Each row is a point. Each copy is the shape, with its points in the same order, stretched, turned, moved and blurred by noise. Say if it was mirrored as well.

Shape:
[[ 46 -36]
 [-21 -47]
 [ -3  38]
 [-30  12]
 [-19  18]]
Copy 1, 5 rows:
[[ 60 -22]
 [ -2 -53]
 [-18  35]
 [-37  -7]
 [-24   2]]
Copy 1 is: only turned
Copy 2, 5 rows:
[[ 57  -1]
 [  7 -40]
 [-16  38]
 [-29   4]
 [-20  12]]
Copy 2 is: only turned
Copy 3 (5 x 2):
[[ 43  -7]
 [-11 -39]
 [-22  38]
 [-39   7]
 [-30  13]]
Copy 3 is: only turned

Shape (9 x 3):
[[ 39  43  14]
 [ 23   3  12]
 [ 19  32  18]
 [ 14  11  44]
 [ 15  48   2]
 [ 29 -55 -46]
 [ 44 -33 -36]
 [  5  -1  23]
 [-16  34 -30]]
Copy 1 (9 x 3):
[[ 52  44   7]
 [ 33   4  11]
 [ 27  38  14]
 [ 25  19  42]
 [ 29  48   0]
 [ 19 -74 -29]
 [ 37 -48 -29]
 [ 13   7  29]
 [-15  31 -19]]
Copy 1 is: only turned
Copy 2:
[[ 37  31  21]
 [ 25  -9  18]
 [ 19  24  36]
 [ 25  -4  51]
 [ 12  30  22]
 [ 41 -48 -60]
 [ 45 -28 -40]
 [  8 -21  21]
 [-18  27 -19]]
Copy 2 is: only turned
Copy 3, 9 rows:
[[  9  52  -1]
 [ 12   8   8]
 [ -5  31   4]
 [ -9   9  29]
 [ -6  43 -19]
 [ 61 -37 -21]
 [ 61 -12 -18]
 [ -2  -6  14]
 [-12   9 -49]]
Copy 3 is: only turned

Shape, 9 rows:
[[-56  17  -6  48]
 [ 23 -36  -2 -32]
 [-25 -28 -26 -10]
 [ 61  46  17  15]
 [  8  16 -73  -7]
 [ 29  33  15  27]
 [ 49  15  10 -39]
 [-27  -3  33  12]
 [ -7   9   6 -28]]
Copy 1, 9 rows:
[[-61  60  24  22]
 [ 27 -46   8   8]
 [-27 -25  18  18]
 [ 54  34 -37   1]
 [-38 -26 -42  48]
 [ 29  40 -12  13]
 [ 40 -22 -31 -30]
 [ -4  32  34 -12]
 [ -6  -2  -1 -22]]
Copy 1 is: only turned
Copy 2 (9 x 4):
[[-48 -52 -35  -9]
 [  8  10  40 -15]
 [-43  -7  22 -25]
 [ 37   4 -22  45]
 [-72  34   8  19]
 [ 19 -16 -21  27]
 [ 32  31  -1   5]
 [  7 -39 -19 -28]
 [ -6   7 -14 -28]]
Copy 2 is: mirrored

Shape:
[[-35 -33 -25  25  45   1]
 [ 12  34  13 -24  -4   2]
 [ 11  34  32 -31  -8  44]
 [-11 -19  -9  33 -12 -36]
 [ 25  -6  36  -4 -18  47]
 [  5  -4  36 -49 -33  36]
 [-25  13  -8  42 -41  13]
 [  7  15  46  -8  29   1]
 [ 21 -47 -40 -15 -22  26]
 [-34 -35 -14  38 -20 -22]
 [-10  10  52 -42  18  42]]
Copy 1, 11 rows:
[[ 23 -60  -9  40  22  -7]
 [-27  27  14 -13   2  20]
 [-52  11   8 -41  20  43]
 [ 38 -20  29  36 -34  12]
 [-10 -19  13 -55   6  55]
 [-51 -14  21 -65 -19  28]
 [ -4 -30  11  31 -33  53]
 [-10   8  43 -11  34  24]
 [ 23 -32 -39 -42 -34  -1]
 [ 30 -53  22  42 -43  11]
 [-58 -20  29 -45  37  23]]
Copy 1 is: only turned
Copy 2, 11 rows:
[[ 41 -42 -26 -17 -17   2]
 [-14  57  -1 -18 -16   5]
 [-24  64  28  -6  14  33]
 [ -5 -25 -27   4 -39 -38]
 [-30  30  46   9  30   3]
 [-50  46  50 -26  -2  29]
 [-39 -13 -25  41   1  -3]
 [ 26  39  25  -3 -27  -4]
 [-40  -5   0 -48  32  -6]
 [-14 -49 -24   9 -36 -24]
 [  2  47  51 -19  -7  44]]
Copy 2 is: mirrored
